Rows are points. Each copy is the shape, with its points in the same order, stretched, turned, moved and blurred by noise. Some copies are also mirrored. Which?
In the rows, zero is written as 128.

Shape (6 x 3):
[[ 99 151 111]
 [136 131  75]
 [113 170 171]
 [146  85 146]
 [197  97 103]
 [123 145 179]]
Copy 1:
[[ 96  90 110]
 [142  83 110]
 [ 67 103 153]
 [136 148 138]
 [180 111 152]
 [ 82 121 157]]
Copy 1 is: mirrored
Copy 2, 6 rows:
[[140 173 111]
 [118 137  74]
 [191 150 139]
 [129  92 132]
 [120  73  73]
 [180 128 149]]
Copy 2 is: only turned
Copy 3 (6 x 3):
[[ 93 128 148]
 [ 96 143 114]
 [122 133 191]
 [147 101 130]
 [160 165 108]
 [153 128 190]]
Copy 3 is: only turned
Copy 4:
[[152 159 125]
 [144 102 116]
 [128 190  81]
 [ 85 102 114]
 [100  52  89]
 [100 172  93]]
Copy 4 is: mirrored

Shape, 11 rows:
[[139 110 175 105 141  70]
 [130 129 103 161  85 158]
 [165  79 182 114 156 114]
 [164  98 189 108 172 100]
 [154  99 192 108 163 124]
 [177 106 133  80 163 111]
 [ 99 173 125 125  96 153]
 [129 171 106 174 141 156]
 [ 66 139 110 116 105 132]
 [120  76 160 110 175  83]
 [130 162 114 162  95 120]]
Copy 1, 11 rows:
[[191 130 175 169 154  98]
 [142  95  71  83  92 139]
 [224 155 160 154 144 166]
 [212 134 185 151 161 152]
 [196 143 176 139 157 164]
 [174 110 118 155 196 162]
 [ 84  98 108  86 125 111]
 [112  43 118  79  93 131]
 [ 72 125 106 131 113 122]
 [179 142 164 200 126 144]
 [134  69 105  94 105  85]]
Copy 1 is: mirrored
Copy 2 (11 x 6):
[[153 141 118  88  96 125]
 [135  90 169 143 142 125]
 [142 137 122  89 107 169]
 [138 153 123  84  94 163]
 [126 140 132  80 100 163]
 [136 165 119  89 146 150]
 [107 103 173 109 137  92]
 [105 122 177 158 121 119]
 [107  78 137 116 129  89]
 [128 127  86 102  88 150]
 [142 115 174 141 122 103]]
Copy 2 is: mirrored

Shape:
[[116 131 114 192  98 141 105 103  91]
 [136 114 113 113 136 118 113 148 141]
 [123 142 135 117 102 143 110 138 126]
 [126 121 153 137  98  99 141 165  90]
 [ 84 137 134 132 106 195  99 106 136]
 [114 129 119 153  96  98  90 117 135]
 [130 142 109 144 103 109 128 101 112]
 [142 146 145 110 105 165  98 174  92]
 [113 139 177 127 143 129 102 107  85]
 [ 96 105 140 140 189 153  94 180 138]
 [132  63 142 115  99 100 159 101 126]
 [ 89 142 165 111  90 111 157 136 145]
 [137 132 117 249 120 156  93 105 141]
 [131 140 123 171 167 114 100 149 146]
 [128 121 148 111 137  95  95 132 142]]
Copy 1 (15 x 9):
[[ 93 114  87 154  63  89 104 116 133]
 [136 113 128  74 142 137 139 126 107]
 [116 147 142  96 117 122 128 127 108]
 [158 114 165  82 118  85 134 125 115]
 [ 95 180  86 143 118 103  99 143 108]
 [ 92  98 107  80  95 125 102 125 138]
 [102 131 116 121  91 129 119  98 154]
 [138 155 170 117 137 111 147 112  58]
 [126 145 151 164 152 116  96 119 123]
 [145  75 117 133 195 103 143 178  50]
 [184 150 116  75  83 134 103 141 155]
 [126 163 157  66 122  94 145 151 158]
 [ 56  42  81 184  35  96 134 150 122]
 [ 90  51 131 128 140 125 155 149 109]
 [127 107 154  77 156 141 120 143 114]]
Copy 1 is: mirrored
Copy 2:
[[116 135  95 180 111 130 127 105 161]
 [130 130 135 103 109 138 121 146 121]
 [131 146 144 134 133 127 117 116 162]
 [175 101 129 127 147 109 135 134 176]
 [114 177 167 177  97 138 129  95 163]
 [114 145 108 127 117  98 143 123 124]
 [122 122 105 138 131 126 128  98 130]
 [139 134 148 141 148 137  88 144 206]
 [169 124 136 172 107  93  88 102 154]
 [177 156 147 140  70 152 104 192 119]
 [133  89 158 107  88 109 171  86 134]
 [171 142 158 118 140 103 161  93 147]
 [117 179  37 175  65 154 119 108 143]
 [157 155  80 126  93 144  96 157 105]
 [149 136 131 106 104  92 113 132 118]]
Copy 2 is: mirrored
Copy 3 (15 x 9):
[[134 176 170 184 127  96 152  85 194]
 [137 116  98 129 111 105 117 138 124]
 [111 149 128 119 143 114 121 138 165]
 [ 52 132 136 167 122  82 104 144 146]
 [152 156 157  91 181 113 177 117 188]
 [141 169 120 173 118  90 152 148 169]
 [106 174 140 166 101 130 148 116 159]
 [105 143 135 107 161  94  61 122 169]
 [109 175 174 149 179 125 127 150 115]
 [166  80  87 128 179  90 132 125 107]
 [ 88 116 182 132  72  80 162 160 114]
 [ 44 138 125 125 146 119 172 180 162]
 [188 123 144 203 142 123 160  94 231]
 [159 114  79 176 141 133 128 127 144]
 [132 142 107 144 136 108 119 183 115]]
Copy 3 is: only turned
Copy 4 (15 x 9):
[[114 154 152 108  62 140 125 119 117]
 [140 134 119 124 145 106 144 133 145]
 [129 144 136 124 114  94 130 138 100]
 [147 129 175 149 135 132 142 121 106]
 [112 166 119  82  93 113 115 168  74]
 [ 99 164 143 142  98 111 127 120 134]
 [ 98 126 131 139  86 114 138 110 122]
 [183 129 157 118 120  85 123 150  76]
 [126 101 137 144 142 125  59 125  88]
 [180 166 101  97 180 151 107 148 130]
 [100  94 160 118 151 134 161 147 156]
 [ 88 156 144 146 142 120 141 131  73]
 [110 205 135  58  75 153 120  88 136]
 [140 172  99 116 145 133 109  95 143]
 [122 134 126 147 162 101 105 121 140]]
Copy 4 is: only turned
